Each row of a before or after table is a point. The points were changed in one or more steps. Then noise was added and the rows were shuffled. The steps act on columns, c1 being the first. What was done? A step turns or swaps two columns, mirrors them in a line or flattens them onto one, adds a multiple of one to another, or multiplies or shifts one. Angles are multiples of 10 degrees, from the lower column toward the higher: turns from -170 to 170, lines from 10 to 170 but not 90. Use the fewest steps. Two steps may share a column if one is a turn and the other turns, adds or multiplies; they go together, in the order done. Otherwise the lowest column goes first.
In the rows, zero is written as 128.

Before (10 x 3):
[[ 74 159 111]
 [ 88 119 137]
 [133 111 169]
 [132 134 115]
 [115 142 116]
 [ 75 142 125]
 [155  92 139]
 [136 115 161]
 [ 81 144 125]
 [ 73 136 108]]
After (10 x 3):
[[114 142 115]
 [135 111 169]
 [ 59 144 125]
 [ 56 134 106]
 [ 65 143 126]
 [ 76 119 138]
 [ 58 157 111]
 [164  91 141]
 [138 115 161]
 [135 134 115]]
Steps: multiply c1 by 1.3

Before, 12 rows:
[[107 111 110 135 101 103 124 104]
 [179 162 147 181 164 159 129 113]
 [ 97 131  94 184 127  72 135 105]
 [ 97 143 138 141 152 157 104 144]
 [138 140 100 139 126 125 147  72]
 [130 141 120 123 155 158 145 171]
 [134 101 138  76  87 128  94 101]
 [127 191 159 201  96 165 155  82]
 [164 121 112 134 125 137  64  79]
 [ 90 134 172 139 118 155 125  91]
 [148 179 124 151 123  91 152  77]
 [ 77 166 126 128 124 127 127 124]]
After (12 x 8):
[[ 98 111 119 146 100 103 115 139]
 [132 142 144 131 152 158  93 163]
 [ 96 132 138 194 127  71 124 149]
 [ 88 178 140 148 123  91 143  92]
 [106 166 128 130 123 126 117 174]
 [104 100 102  82  87 129  83 113]
 [ 81 134 169 109 118 155 116 150]
 [169 140 117 128 155 157 137 141]
 [ 84 191 198 164  95 163 144 114]
 [ 94 120 119 143 125 137  53  76]
 [ 79 140 112 154 125 125 137  98]
 [131 161 177 156 164 160 120  74]]
Steps: turn c1 and c8 by -70 degrees; turn c3 and c4 by -40 degrees; shift c7 by -10

Before:
[[111 147  77 101 134 124  66  71  69 138 129 153]
 [ 77 133 178  98 124 107  81 122  89  76 111  79]
 [148  66 183 142 129 127 139 120 131 126 190 150]
 [112 122 113 130 114 124 163 151 136 146  98 141]
 [149 166 129 156 100 157 106 126 159  89 139 179]
 [147 140 160 107 119 186 140 102 133  73 194 164]
 [ 96 140 134 108 119 153  78 115 146 102 153 149]
 [100  73 139 132 156 144 112 149  92 102  62 189]
 [120 142 182 115 139 143 108 163 131 127 146 167]
 [132  83 115 162 146 103 117 154 113 103 171 116]
 [135  94 129 148 165 176 127 118 111 129  88 135]]
After (11 x 12):
[[ 77 136 165  96 164 107 176 120 147  77 147  80]
 [149 143 150 107 127 183  72 130 118  71 178 164]
 [144  66 168 144 126 125  78 116 128 123 170 147]
 [127  84 121 161 134 103 109  84 150 100 152 120]
 [111 147  92 105 176 125 173 156 164 140 194 152]
 [ 99  75 134 131 147 143 182 129 169 101  84 190]
 [145 166 127 155 115 160 137 121  88  93 150 175]
 [113 126 117 128 128 123 120 129 111 148  76 145]
 [133  93 128 149 125 177 156 154 171 128 105 135]
 [ 96 143 133 110 115 157 153 109 111 102 180 149]
 [120 143 164 113 124 141 135  83 135 128 136 166]]
Steps: multiply c3 by 0.7; turn c5 and c9 by 120 degrees; turn c7 and c11 by 140 degrees; turn c8 and c11 by -150 degrees

Before (14 x 20):
[[179  92 151 127 181  58  97 125 147 115 106  88 149 143 189 176 111 142
   82 105]
 [163 128 155 147 155  89 103 111 200 129  74 100 156 125 172 143 122 115
  118  99]
 [133  85 137 131 144 144  91 107 163 127  75 110 100 109 152 150 127 108
  122 196]
 [167 148 153 125 112  97 137 162 123 111 109 121 109 164  90 172  76 163
  117  88]
 [109 123 174 143 120 157 121 120 141 109 144 166  70 111 162 124 146 116
  149 171]
 [130 129 147  83 124 114 169 156 125 103 124 122 118 127 114 137  95 166
  176 126]
 [151 108 137 139 134 136 109 109 133 118 126 140 103  66 157  94 130  69
  109 184]
 [112 169 123 120 120  89 154 135 103 127 130 138 145 165 124 175  64 160
  139 119]
 [127 132 127 117 117 157 101 111 122 118  98 156  87  66 163 131 146 136
  137 139]
 [175 116 133 138 181  50  89  81 181 121  97  96 120 139 132 143 124 159
  111 126]
 [129  88 123 167 143  82 104 121 168  76  84 122 138 113 164 130 130 130
   90 121]
 [128 111 149 140  95 147 161 110  93 139 106 143  95 108 138 125 165 119
  154 167]
 [151 195 120 120 113  69 153 176 132  73 139  84 133 148 122 199 118 151
  123 106]
 [150 152 143 133 146 128 172 127 127  97 142 109 146 134  99 192  90 174
  123 106]]
After (14 x 20):
[[137 169 114 122 112  89 156 137 102 126 131 149 145 165 176 123  64  99
  138 119]
 [117 107 151 139 161 136 110 112 133 121 125 150 105  68  95 157 129 177
  109 184]
 [122 154 153 132  86 128 174 129 127  96 142  93 145 134 193  98  92 103
  122 107]
 [139 129 143  83 106 115 168 156 124 102 122 116 120 126 136 114  95  96
  175 125]
 [119 128 171 146 115  89 103 110 200 130  73  72 156 126 142 171 122 157
  117  97]
 [101  92 178 128  79  58  98 125 145 116 106  47 149 142 176 192 110 151
   82 105]
 [114 149 173 125 119  97 137 163 122 111 109 114 108 165 173  89  77  90
  117  88]
 [ 95 114 163 139  67  49  88  79 182 123  96  64 120 139 142 131 124 140
  111 126]
 [130  83 138 130 131 144  91 108 164 125  73  93 100 107 151 153 127 152
  123 194]
 [126  90 124 166 115  82 103 121 170  76  83 117 139 113 131 164 130 134
   90 122]
 [129 131 127 117 133 157 101 112 123 117  97 186  87  67 132 162 146 114
  137 140]
 [105 195 137 119 126  67 152 175 132  73 138  38 134 148 199 120 118 100
  121 106]
 [171 123 152 143 141 157 119 120 142 108 146 205  70 110 125 160 147 133
  149 172]
 [139 110 144 140 160 146 162 109  91 138 106 159  95 109 125 136 165 113
  153 165]]
Steps: mirror c1 and c3 in the line at 70 degrees; turn c5 and c18 by 140 degrees; multiply c12 by 2; swap c15 and c16

Before:
[[144 133 101 141 105 195 117 108 159  90 133 140 116 171 180 153 107 100
  192  75 139 114 112 121 174  44 210  72  77 150 148 100 127 137  80 159
  116 102  91 102  71 127 178 165 183 149 101  88]
 [175  78  97 122 191 175 153  90 120 147 100 118 149 133  91 119  82  97
   93 102 117 142 112 139 150 138 134  94 146 124 179 163  95 108 114 115
  155 102 196 100 134  70 118 136 110  88  99 118]
 [135 194 133 148 107 120 149 123 104 147 135 117 124 113 146 130  88 117
  106 119  89 105 133 140 108 133 109 138 123 151 156 104 190  96 159 126
  149 161 123 130  90 112 113 137 139 170 175 119]
 [106 137 168 174 120 146 154 130 128 167 142 118 127 126 143 136 130 123
  130 110 122 136 125 102 144 115 104 130 119 142 126  71 187 106 182 157
   99 149  99 146 122 103 133 126 176 136 148  95]
 [ 87 162 167 139 121 143 140 129 124 139 144 132 151  74 141 150 132 118
  136  98 138 118 110  98 131 154 110 157 142 108 110 119 173  48 178 123
   99 164  95 146  68 108 111 134 143 143 140 124]
 [118 164 157 143 150 136 156 128 131 144 129 127 127  86 123 204 135 148
  116 114 119 139 135  96 113 133  93 120 131 119  97 127 172 109 171 129
   97 167  92 132  80  67 119  92 154 149 147 116]
 [205  38  67 113 158 176 131 119 115 156 116 116 118 115  73 138 130  99
  135 100 109 107 134 169 143 119 110 121 148  95 171 165  86 115 112 101
  131 101 187 106 128 101 126 122 140  96 118 136]
 [105 157 178  75 143 133 153 152  90 140 135 118 164 126 149 144 128 142
  139 119 115 104 134 128 109 138  90 111 152 133 109 135 137  85 170 136
  128 153  81 133  96 114 114 145 160 173 126 118]
 [151  59  78 130 179 176 141 144 144 148  82 127 104 115 117 127  79 128
  125 135  95 105 112 145 157 117 145 103 126 145 148 155 102  94 121 126
  139  70 223 101 133 104 120 114 104 113 124 131]
 [115 120  77 137 109 218 136 143 160 117 123 163  92 152 145 116 103 138
  174  53 122 105 152  93 174  61 174  65 100 140 146  99 119 132  48 123
  126  76 130  95  92  89 167 192 177 118 118  82]]
After (10 x 48):
[[137 192 134 145 107 126 147 123 105 146 131 121 120 146 113 132  66 116
  108 120  83 106 132 141 106 130 109 141 121 152 154 107 189  93 160 125
  150 162 126 129  90 144 113 135 139 168 165 118]
 [174  79  60 121 191  56 153  88 118 146 100 135 148  90 132 119  64  97
   93 104 123 143 112 139 148 138 137  96 146 124 178 163  96 108 113 114
  155 105 158  99 132 156 117 137 108  88  98 117]
 [200  38  44 111 159  76 131 117 114 156 117 141 121  73 114 138 109 102
  134 100 111 107 134 169 141 117 110 120 149  95 173 166  84 118 115  99
  136 100 136 106 131 125 124 128 140  98 113 137]
 [152  59  29 130 177  74 142 141 143 147  83 133 107 114 117 127  57 127
  123 133  98 104 110 145 154 117 141 103 125 149 149 155 102  96 119 127
  137  71 168  96 132 123 122 113 103 110 120 129]
 [104 120  87 137 112  28 136 143 162 116 121 158  94 146 150 115  79 140
  175  52 126 102 150  93 176  61 175  61 102 138 144  99 119 131  52 121
  130  78  98  95  93 115 167 191 177 118 116  81]
 [104 158 194  75 144 119 155 154  89 142 135 109 164 150 128 146 109 145
  138 116 116 104 134 129 108 137  86 110 152 134 109 134 138  86 168 135
  129 152 125 132  96 139 116 142 158 172 126 118]
 [120 165 173 142 152  90 155 129 130 143 130 122 126 122  86 203 114 148
  118 114 116 141 136  97 113 135  94 124 131 117  96 128 170 109 172 126
   97 166 118 127  78 178 122  92 156 151 146 114]
 [141 127 130 141 103  70 118 105 160  90 134 145 116 178 172 150  84  95
  193  75 142 112 114 119 175  46 209  73  74 151 149 101 125 139  81 158
  115  98  81 103  69  93 177 163 183 149 104  87]
 [ 86 161 181 138 119 105 135 130 125 138 144 115 150 142  76 149 109 122
  136  98 136 118 114 103 130 156 107 158 143 108 111 118 176  49 179 123
   98 163 128 147  70 139 110 135 145 146 146 122]
 [110 136 179 175 124 102 159 128 127 165 144 111 131 146 127 138 111 121
  131 110 117 134 125 101 147 112 102 128 116 143 124  73 188 103 183 159
   99 148 132 145 120 142 134 126 177 135 147  93]]
Steps: turn c1 and c12 by 20 degrees; turn c3 and c39 by 40 degrees; turn c6 and c42 by -150 degrees; swap c14 and c15; shift c17 by -20; turn c21 and c47 by 10 degrees
